Every row gives one point. Two turns around zero, p and q, are shown by what they do to some points. Where does a point land after both, in the order given? Backwards means that the second turn is done in reverse. Each puzzle has new turns, and all numbers are rounded.

Turn p:
-32,13 -> -5,34
-4,7 -> 4,7
31,-38 -> -17,-46
12,-36 -> -25,-29
-7,54 -> 43,33
Turn q:
-5,24 -> 24,3
23,-31 -> -32,-21
-16,-42 -> -41,19
-1,49 -> 49,-2
Where do these land?
q, then p: -8,-27 -> -5,28
q, then p: 16,-28 -> -27,18
q, then p backwards: -8,55 -> 24,50

Turn p:
-57,13,-16,12 -> -2,18,-17,-57
42,-13,31,-5 -> -11,-12,1,51
-19,48,-11,-44 -> 2,56,35,-17
-4,-4,-43,11 -> 30,-17,9,-27
12,7,-5,26 -> 22,-5,-18,7
26,-52,44,0 -> -42,-41,-10,42
Turn q:
-16,17,-17,-16 -> 7,26,-18,7
-33,-15,39,59 -> -34,4,71,11
-9,-5,-40,-34 -> -5,13,-50,12
14,-6,-39,-40 -> 6,-4,-57,3
10,-20,-30,5 -> -8,-20,-19,24
10,-2,33,-16 -> 0,-5,7,-37
24,31,55,40 -> 33,-13,66,-23
Where do these land?
q, then p: -20,23,-20,32 -> 18,10,-40,18
q, then p backwards: 45,1,26,17 -> 9,-29,-46,1
p, then q: -27,29,23,-28 -> 24,47,8,-4
q, then p: -20,-59,-5,26 -> -31,-9,-36,-47
q, then p: 22,5,-23,-48 -> 35,-17,41,-12

Turn p:
19,-3,-12,32,-18,-53 -> 43,-3,27,-1,-46,0
8,-12,23,10,16,-16 -> -18,-14,14,-1,-25,-1
40,-11,-51,29,15,18 -> 35,-29,-17,54,-1,-22
-55,16,4,18,3,38 -> -28,54,-34,10,8,-5
17,19,19,-61,15,-52 -> -7,-21,72,-30,25,20
-45,-32,1,-47,-21,-25 -> -3,15,14,-66,18,-34
28,3,42,22,-9,44 -> -25,-23,-44,10,-16,40
-12,20,-26,-2,-1,45 -> 3,19,-32,24,36,1
Turn q:
6,36,-6,29,31,14 -> 18,38,-24,-11,-27,15
19,6,16,-2,24,47 -> 5,40,9,-18,18,33
11,-13,-51,46,1,1 -> 41,-17,10,13,-47,23
-29,36,37,-48,21,38 -> -56,35,-28,-31,35,18
3,18,55,-28,25,22 -> -22,48,-12,-15,46,-2
-13,-29,-15,33,-46,-25 -> -1,-33,31,38,-34,-20
-28,-54,-12,-45,-23,-58 -> -15,-82,-5,30,34,-28
29,19,-23,7,-19,2 -> 18,-4,16,-30,-25,-8
3,-19,-2,8,-13,-41 -> 14,-25,2,23,-2,-31
Where do these land?
p, then q: 14,15,14,-22,-13,-58 -> -21,29,27,-11,49,-11
p, then q: -15,-60,-6,10,23,19 -> 3,-53,-21,26,-14,-27
q, then p: 24,6,-14,-12,-40,-21 -> -4,-22,22,-43,-12,-5
q, then p backwards: 41,0,24,43,-13,30 -> -29,34,-18,12,0,-52
q, then p backwards: -7,-26,-19,35,23,50 -> 23,61,17,24,-13,-11
p, then q: -8,29,39,-47,-32,3 -> -29,12,-16,-32,36,46
p, then q: -45,-39,-28,3,31,1 -> 5,-20,-43,14,-14,-51
p, then q: 3,21,10,37,-19,0 -> -6,8,28,-23,-28,7
p, then q backwards: -7,54,-19,-48,40,-23 -> 24,-55,48,-12,-18,38

Turn p:
10,26,-9,10,-28,21,17,-25,-35 -> -11,31,4,23,-20,9,45,-13,-7
13,32,29,-1,52,39,-49,-66,26 -> 15,-16,70,-10,30,14,37,4,76
-29,-12,17,-10,23,-38,15,22,-1 -> 2,5,-5,-8,-1,8,-61,-11,-3
19,-1,4,-29,19,-21,20,26,9 -> -6,4,-16,-46,6,-1,-21,-16,-6
14,2,11,9,16,7,-35,-38,27 -> 18,-18,32,-1,16,-19,17,7,38
21,-13,24,9,-11,-21,18,25,13 -> -22,-13,-9,-18,-22,-29,-20,-10,-9
23,-21,-7,-10,41,24,-4,-55,34 -> 15,-9,53,-20,56,-19,23,-5,9
-4,-18,-7,23,-36,23,-6,8,-76 -> 1,28,6,31,-52,17,22,36,-45
-13,4,-1,19,-31,73,9,-10,-19 -> -29,-15,19,39,-8,31,52,11,-26
-12,-12,-7,-37,-37,-28,5,36,0 -> 22,-15,-49,-9,-20,6,-20,-17,-30
-9,6,-28,3,9,-44,-3,65,8 -> -6,9,-64,-15,4,-5,-46,24,3
-34,8,-24,14,-19,-36,13,12,12 -> 2,8,-41,35,9,-10,-28,-11,-1
Turn q:
7,-4,-14,21,-39,-17,22,24,33 -> -24,-3,-44,-15,-5,16,19,18,30
-24,20,-13,26,12,12,21,10,11 -> -17,24,3,28,-9,4,14,-5,28
8,31,28,-33,-13,40,-34,-20,-28 -> 29,16,36,-17,33,18,15,-22,-47
-17,19,-5,-21,21,-25,12,22,24 -> -9,23,-10,-15,-10,-34,-5,-22,27
3,-46,30,45,13,-18,16,-24,30 -> -49,-13,-2,7,-41,11,-34,39,-11
-19,2,16,-29,6,1,-16,11,-58 -> 17,-8,8,17,46,-18,-18,-34,-25
42,-23,22,41,23,21,15,35,-4 -> -20,7,13,15,27,-5,-13,71,11
11,20,-21,-31,-29,15,-4,-24,2 -> 31,-8,8,-28,-2,25,24,-21,2
51,-1,-34,-13,-46,1,41,-13,-34 -> 18,-63,9,-25,31,34,22,6,37
-31,-56,18,-32,16,11,-47,-25,4 -> 35,8,-10,5,-26,4,-59,-10,-54
-31,37,-28,25,37,-42,-26,3,20 -> -11,15,-10,28,-45,-56,34,-20,4
Where do these land?
q, then p: 14,-4,-37,-28,-25,-31,41,12,-20 -> 24,-28,14,-20,54,-31,-7,-6,-17
q, then p: 2,31,-17,-15,-1,-8,-31,31,37 -> -2,33,-40,-16,10,-7,11,-39,6
q, then p backwards: -30,-17,28,48,-4,1,-27,32,48 -> 0,15,-39,39,-16,-10,25,46,-45
q, then p: 10,2,29,-28,18,-22,-11,-8,-11 -> 38,12,12,-13,-21,6,-19,-6,6
p, then q backwards: -27,-13,20,22,-16,48,-30,33,-1 -> 25,-36,-7,54,-11,-3,9,-33,-10
q, then p: 23,15,-7,-36,-21,-26,17,-29,-1 -> 32,-19,23,-22,10,0,2,-32,-30
p, then q: -13,44,28,20,-18,-3,35,-39,-12 -> -45,6,15,7,-37,41,25,-18,-15
q, then p: 43,-33,-21,-22,45,46,-26,-33,28 -> -12,-32,-23,-52,-71,-13,30,8,6
p, then q backwards: -28,-11,13,-13,37,26,40,-16,-41 -> -15,11,49,-2,0,53,9,-34,-5
p, then q backwards: -34,-20,1,22,13,0,-14,-19,-21 -> 0,-18,0,15,32,37,-2,-5,-16
q, then p: 39,6,-38,30,-29,-30,6,36,-6 -> -22,-1,-29,-15,47,-21,-34,-1,-41

Turn p:
-9,-7,3,-20,-16,-12,17,6,-11,14,13,-3 -> 7,-5,22,-9,1,-11,16,-1,-10,12,-13,18
3,-13,1,-17,-27,-15,7,-36,-12,1,-13,15 -> 10,6,11,7,-11,19,20,-25,6,-17,-25,24
-58,2,-25,-11,-18,50,1,-30,-5,-15,-8,9 -> -21,35,-38,14,-16,-22,-4,20,-14,-20,-47,30
29,20,-4,-14,15,-4,2,12,-11,16,-14,-4 -> 17,-22,9,10,20,17,-11,2,-1,13,-9,-20
14,24,15,-7,-21,-14,-37,14,-23,1,-9,16 -> 23,-33,-5,21,-26,1,-12,-30,-15,8,2,-5
17,17,8,20,13,-13,-18,15,20,-6,2,-48 -> 29,-1,8,-13,-6,1,-25,25,7,-3,40,-26
-1,-16,-44,-8,3,-6,10,8,-21,13,22,13 -> -30,-17,31,14,8,-21,7,7,13,1,-24,3
0,-7,15,-19,-11,26,16,15,-12,3,16,5 -> -9,-2,-2,-27,2,-10,3,-8,-20,20,-24,0
-27,-10,0,48,7,11,0,9,76,1,-12,4 -> -27,61,-15,8,18,-5,-17,6,-6,-6,61,5
5,-19,14,-3,12,20,-30,5,20,2,9,-25 -> 1,19,-2,-14,-16,-5,5,11,-17,-6,14,-41
6,-7,-5,-14,3,-15,8,-7,27,-40,5,5 -> 8,6,-6,-16,21,-17,6,-18,14,-36,9,1
2,15,6,-12,18,-12,4,-24,-24,7,17,6 -> 15,-16,-7,6,-3,1,24,4,27,15,-18,-1
29,11,12,72,9,-1,7,4,6,13,-15,-2 -> -18,2,-2,-1,-4,45,-35,2,27,25,44,-2
-9,-11,3,-15,12,-16,15,9,-30,-9,-14,9 -> -5,-34,-2,-2,12,8,22,5,-10,-8,-8,17
Turn q:
-37,23,-34,25,30,9,27,26,-21,-11,17,28 -> 6,33,-10,-27,19,-16,-25,17,-18,-2,-55,29
-4,-16,-5,25,21,-29,6,11,-29,-6,11,13 -> -30,18,-24,-26,14,2,-4,24,-5,4,0,13
12,-14,4,-10,4,3,32,10,-10,-19,-8,-14 -> -13,16,12,0,1,13,0,-12,29,7,1,23
-15,-13,6,-6,21,2,-4,2,26,3,-27,-22 -> -18,-15,8,23,11,-17,26,-16,5,-14,-8,7
23,-20,6,35,10,15,16,-10,26,15,24,5 -> -3,-32,-21,20,8,27,-24,23,13,-13,-7,11
3,23,-35,-23,9,28,6,-12,12,14,-22,2 -> 26,9,0,14,-25,-13,7,-19,13,-19,-36,-13
10,36,-5,-11,32,-10,-3,12,9,24,-23,19 -> -4,-11,-13,-24,-28,-22,0,-24,-10,-34,-20,1
20,24,11,21,-13,-3,-23,-10,-34,1,-11,-8 -> -21,8,0,-2,-25,-10,-29,0,-11,16,17,-31
-24,3,-35,4,-31,-26,24,-18,15,-34,8,14 -> 43,13,-17,-14,29,-27,4,14,29,28,3,6
-6,-28,21,-17,-27,-14,-18,17,25,26,4,-31 -> 3,-21,3,31,-1,10,35,-9,-22,5,41,17
1,-16,26,-5,-22,-5,-17,-30,-18,23,13,24 -> 8,6,-5,-3,9,24,-5,13,-15,-19,39,-35
22,-8,3,-7,22,0,12,-3,13,-28,-11,-7 -> -17,-15,10,-9,0,4,7,-8,37,3,-12,5
21,-16,-6,5,-20,28,-21,-7,-6,-15,30,-2 -> 10,-7,10,11,-5,37,-5,22,0,30,-5,-21
-5,20,18,-17,-24,-8,-23,-17,-5,-5,14,-32 -> 10,-5,35,7,-18,-16,5,13,-8,14,34,-14
-23,3,24,-20,-12,8,-13,29,-2,11,-19,11 -> 3,4,15,-3,11,2,10,-38,-36,-6,8,1
Where do these land?
q, then p: -19,31,6,34,10,18,6,-10,-3,-23,-14,7 -> 24,-13,-5,28,-13,12,19,10,-11,-17,30,-15
q, then p: -3,-5,-1,1,-8,9,-16,-13,-30,35,-21,23 -> 17,-11,-7,-6,-21,-9,-29,31,20,-13,-17,3
q, then p backwards: -24,33,10,37,22,42,22,42,18,2,-42,-6 -> 4,17,-45,-26,-56,19,11,22,-9,-9,-7,50
p, then q: -7,-21,-31,-18,8,-21,2,-24,-6,31,6,19 -> -15,-10,-4,6,32,-18,-36,-16,12,-15,5,22
q, then p backwards: 4,-6,30,-10,15,-22,10,0,6,-1,31,0 -> -6,-20,1,19,5,-24,21,11,-10,-16,-9,-22
p, then q: -9,-18,16,-24,-1,3,-12,3,-5,-20,31,-3 -> 9,22,-1,-9,-6,-7,17,-5,27,4,28,15
p, then q backwards: 18,-22,9,0,17,-17,-2,-15,7,-1,19,-24 -> 7,-4,4,-37,3,-11,-8,-27,-6,-15,6,6
p, then q: -15,-6,-12,-9,-14,-37,-29,-1,-5,11,-13,21 -> -9,0,-16,-3,28,8,-38,18,14,11,17,-3
q, then p: 3,8,10,-23,6,10,-5,-14,22,-9,1,-24 -> 0,13,3,-30,-2,14,10,-15,-3,2,22,9
q, then p: 7,10,8,8,-18,10,27,26,-18,-31,-55,-3 -> 30,39,-17,45,-17,8,25,2,24,7,-2,-1
q, then p: 13,31,9,-1,-12,2,2,-2,12,7,17,7 -> 1,-6,16,-8,-21,1,3,-24,-7,-10,-4,-18
p, then q: 9,-3,-20,-22,-1,-5,12,0,-8,-9,32,-16 -> -15,-15,4,-11,4,-7,22,-24,14,-7,23,11
q, then p backwards: -6,-28,-4,3,-23,-6,6,-16,17,15,30,-14 -> -21,19,3,8,27,-28,-2,-6,1,12,-24,-12
q, then p: 17,18,-7,30,10,47,9,20,28,-21,-26,26 -> -3,24,-6,36,-16,48,13,7,-13,-41,2,-19
p, then q: 10,-21,-21,-6,-11,-32,-31,5,-35,15,6,-13 -> -15,-7,7,16,34,22,-16,-12,5,19,42,8
